Each row is a point. The last column is the point's height on a tilted bowl or saddle (a function of degree 2), plus a little noise. Along how many of its main directions does it bend up, bend down or stay straight?

Points:
[[ 0.49  0.25 -0.45  0.13]
 [ 0.56 -0.18 -0.53  0.41]
 [-0.11  0.26 -0.29 -0.34]
 [-0.51  0.06  0.01 -0.12]
 [ 0.25  0.06 -0.91  0.06]
 [ 0.20 -0.54 -0.04 -0.20]
 [ 0.01 -0.16  0.47 -0.46]
 [ 0.05  0.11 -0.13 -0.20]
 [ 0.07 -0.61 -0.49 -0.09]
 [-0.02  0.08  0.58 -0.61]
 [-0.02 -0.20  0.55 -0.48]
 [-0.13 -0.27 -1.05 -0.60]
 [-0.05 -0.75  0.74 -0.79]
 [ 0.04 -0.21  0.02 -0.15]
 [-0.04  0.01 -0.01 -0.17]
 [-0.58  0.40  0.17 -0.34]
 [ 0.37  0.07  0.03 -0.31]]
Directions: 1 up, 2 down, 0 straight

Points, 17 rows:
[[-0.11 -0.79  0.10 -0.24]
 [ 0.05 -0.14  0.32  0.11]
 [-0.24 -0.36 -0.33 -0.41]
 [ 0.55  0.12  0.14 -0.39]
 [ 0.31 -0.59 -0.10 -0.06]
 [ 0.69  0.06  0.09 -0.51]
 [-0.03 -0.25  0.36  0.11]
 [-0.66  0.13 -0.73  0.17]
 [ 0.57 -0.49 -0.22 -0.24]
 [-0.44 -0.25  0.38 -0.13]
 [ 0.55 -0.29 -0.61 -0.98]
 [ 0.41  0.18 -0.42 -0.70]
 [-0.15  0.31 -0.58  0.03]
 [ 0.15  0.09  0.01 -0.06]
 [-0.04  0.21  0.02  0.11]
 [ 0.70  0.07  0.55 -0.29]
 [-0.45  0.30  0.31  0.36]]
Directions: 1 up, 2 down, 0 straight

Points (23 x 5):
[[ 0.33 -0.41 -0.34 -0.86 -0.31]
 [-0.21  0.15  0.69  0.47 -0.36]
 [-0.16  0.01  0.48  0.14 -0.23]
 [-0.38 -0.01  0.31  0.23 -0.25]
 [ 0.04 -0.52  0.44 -0.74 -0.76]
 [ 0.14  0.37 -0.58  0.09 -0.06]
 [ 0.18 -0.07  0.11  0.40 -0.16]
 [ 0.44  0.57  0.41  0.40 -0.30]
 [-0.29  0.79  0.01  1.19 -0.95]
 [ 0.23 -0.38 -0.01 -0.17 -0.16]
 [ 0.04 -0.04 -0.65 -0.10  0.12]
 [-0.29 -0.19  0.04 -0.15 -0.14]
 [-0.59  0.18 -0.48  0.23 -0.18]
 [-0.05  0.16  0.31  0.14 -0.13]
 [-0.01  0.46 -0.01  0.75 -0.38]
 [ 0.07  0.44 -0.53  0.03 -0.08]
 [-0.63 -0.17 -0.12  0.12 -0.24]
 [-0.43 -0.67  0.33  0.45 -0.69]
 [ 0.05 -0.03 -0.17  0.15 -0.01]
 [ 0.16 -0.04 -0.24  0.61 -0.19]
 [ 0.62 -0.11  0.05 -0.02 -0.30]
 [ 0.33 -0.27  0.58 -0.60 -0.69]
 [ 0.08  0.40  0.04  0.03 -0.09]]
Directions: 0 up, 3 down, 1 straight

Points:
[[ 1.01 -0.41  0.09 -0.03  0.01  0.26 -0.42]
 [ 0.12  0.64 -0.80  0.36  0.34  0.14 -0.27]
 [ 0.94 -0.06  0.30  0.39  0.19 -0.13 -0.30]
 [ 0.46 -1.13  0.30  0.21 -0.24  0.11 -0.10]
 [-0.33  0.00  0.44 -0.27 -0.09  0.15 -0.12]
 [ 0.49  0.36 -0.34  0.36 -0.34  0.20 -0.49]
 [-0.05 -0.23 -0.03 -0.46 -0.85 -0.33 -0.27]
 [ 0.13  0.26 -0.05  0.04  0.74 -1.00 -0.63]
 [ 0.28  0.05 -0.91  0.87  0.37  0.02 -0.99]
 [ 0.15 -0.82  0.06  0.25 -0.38  0.15  0.03]
 [-0.66  0.63  0.02  0.30  1.04  0.34 -0.64]
 [ 0.46  0.21  0.91  0.08  0.19  0.26 -0.20]
 [ 0.07 -0.46  0.28 -0.61  0.36 -0.17 -0.46]
 [ 0.49 -0.03  0.45  0.07 -0.04 -0.04 -0.09]
 [ 0.33  0.47 -0.34 -0.30 -0.35  0.22  0.08]
 [ 0.75  0.02  0.69  0.28  0.54 -0.21 -0.39]
 [ 0.60  0.42 -0.07 -0.40 -0.09 -0.13  0.23]
 [-0.71  0.17 -0.56 -0.13 -0.09  0.14  0.84]
 [-0.27 -0.33  0.62 -0.02 -0.69  0.09 -0.14]
 [ 0.09  0.42  0.51  0.00  0.34 -0.03 -0.23]
 [ 0.10 -0.18 -0.03  0.20 -0.09  0.35 -0.25]
 [-0.16  0.19 -0.05  0.42  0.10 -0.30  0.01]
 [-0.05  0.05  0.33  0.41 -0.03  0.16 -0.20]
 [ 0.43 -0.05  0.61 -0.18 -0.03 -0.16 -0.09]
 [-0.02 -0.20 -0.55 -0.24 -0.26 -0.51  0.20]
 [ 0.08  0.22 -0.16  0.40  0.23  0.96 -1.15]
 [-0.21 -0.25 -0.35  0.24 -0.33  0.09  0.20]
 [ 0.18  0.50 -0.03 -0.10  0.03 -0.32  0.10]
 [ 0.01 -0.15  0.45  0.27  0.17 -0.17 -0.12]
 [ 0.24 -0.37 -0.05 -0.33 -0.07 -0.61 -0.24]
 [-0.09  0.09  0.36 -0.07 -0.20 -0.47 -0.07]
 [ 0.09  0.39  0.42 -0.46 -0.06  0.31 -0.02]
 [-0.27 -0.34  0.59  0.20  0.27 -0.59 -0.12]
 [-0.19 -0.02  0.20 -0.61  0.34  0.02 -0.04]
 [ 1.06 -0.09  0.55  0.46  0.12 -0.49 -0.18]
 [-0.44  0.35 -0.65  0.18 -0.19 -0.21  0.59]
 [ 0.07 -0.32  0.07 -0.39 -0.50  0.30 -0.26]
 [-0.18 -0.22 -0.16 -0.09  0.29 -0.13  0.10]
 [ 0.29 -0.35 -0.06  0.75 -0.13 -0.42 -0.05]
 [ 0.01 -0.05  0.49  0.08 -0.15  0.15 -0.14]]
Directions: 2 up, 4 down, 0 straight
